Rows are points. To make a cloud, some directions were put in groups of two or more. Within a group, all points are equally far from the middle, so they leave a hole (a ring in 2 directions, a hollow ball in 3). The other directions are filled evenly. Then the cloud was stretched, turned, moved and blurred a little. How many holes are there, and how many directions does each take, smallest first?
In the rows, zero is written as 128.

Cloud:
[[132  95]
 [139 104]
 [ 87 133]
 [144 113]
 [ 97  86]
 [112  84]
 [109 157]
 [108 157]
 [148 126]
 [134 159]
 [ 96 147]
 [ 87  95]
 [130  93]
 [ 84 122]]
Holes: 1 (2)

Cloud (20 x 3):
[[101 129 155]
 [111 145 163]
 [135  90 118]
 [164 150 100]
 [135 183 122]
 [145 104  96]
 [111 127 163]
 [142 160  92]
 [166 116 149]
 [137 138  83]
 [144 139  85]
 [132 153  86]
 [156 164 155]
 [102 154  98]
 [156 168 151]
 [172 158 136]
 [105 102 136]
 [ 90 129 109]
 [ 90 139 138]
 [ 94 154 108]]
Holes: 1 (3)

Cloud:
[[146 175 156 126]
 [131 129 117 161]
 [157 112  79 132]
 [153  77 151 125]
 [119 119 182 127]
 [156 125 111 163]
 [114 161 104  97]
 [168 111 149 158]
 [118  90 162 113]
 [132 128 160 160]
 [100 162 117 125]
 [136 170 100 110]
 [134  90  91 122]
 [179 140 155 119]
 [186 136 133 147]
 [181 146 149 129]
 [106  93 122 107]
 [126  88  98 119]
 [176 129 121 160]
 [162  74 133 113]
 [118 175 151 136]
 [180  93 140 109]
 [131 134 115  74]
 [148 117 154 162]
 [110 145 125 150]
 [161 169 107 127]
 [115 122 103 143]]
Holes: 2 (2, 2)

Cloud:
[[117  75 146 140 124  92]
 [ 89 155 150 141 121 165]
 [120 155 156 110  78 111]
 [128 176 137 120 105 164]
 [177 109 104 115  94 104]
 [125 110 137 109  86  88]
 [106 155 102 133  91 166]
 [ 91 116  96 137 147 128]
 [162 110 145 163 117 105]
 [148 102 164 152  94 101]
 [142  65 112 135 138 109]
 [119 169 131 117 145 129]
 [ 77 141 134 137 138 117]
 [176 139 135 113  98  95]
 [102  85 124 157 116 155]
 [ 96  96 113 159 112 140]
 [ 88 143  97 108  97 126]
 [102  65 114 139 160 147]
 [112  52 144 126 155 149]
 [117 147 122  95 141 163]
 [119 121 127 141 168 172]
 [136 126  93 158 125 139]
 [119  80 166 132 130  97]
 [101 173 150 141 110 147]
 [129 181 143 122 102 154]
 [ 90 141 106 140 102 166]
 [128  62 120 131 129 102]
 [133 100 163 133  89  93]
 [168 146 103 117  61 111]
 [160  85 108 151 130 113]
 [157 177 138 117  80 113]
 [114 117 107  97  89 110]
 [164 101 133 148  76  96]
 [129 115 120 151 148 174]
 [138 132  94  96 105 111]
 [127  85 144 150  95  95]
 [131  87 154 142 176 148]
 [ 89 159 142 106 128 122]
 [133 104 133 158 137 170]
 [101 143  90 104 114 123]
 [122 158 102 117  58 122]
 [112 126 154  88 127 136]
 [121  69 131 149 104 145]
 [155  86 143 132 138  91]
 [101 130 148  96  99 153]
 [107 126  93 128 154 164]
 [170 147 108 109  88  98]
 [ 88 109 152 155 137 113]
 [124 159 100 107 117 108]]
Holes: 3 (2, 2, 2)
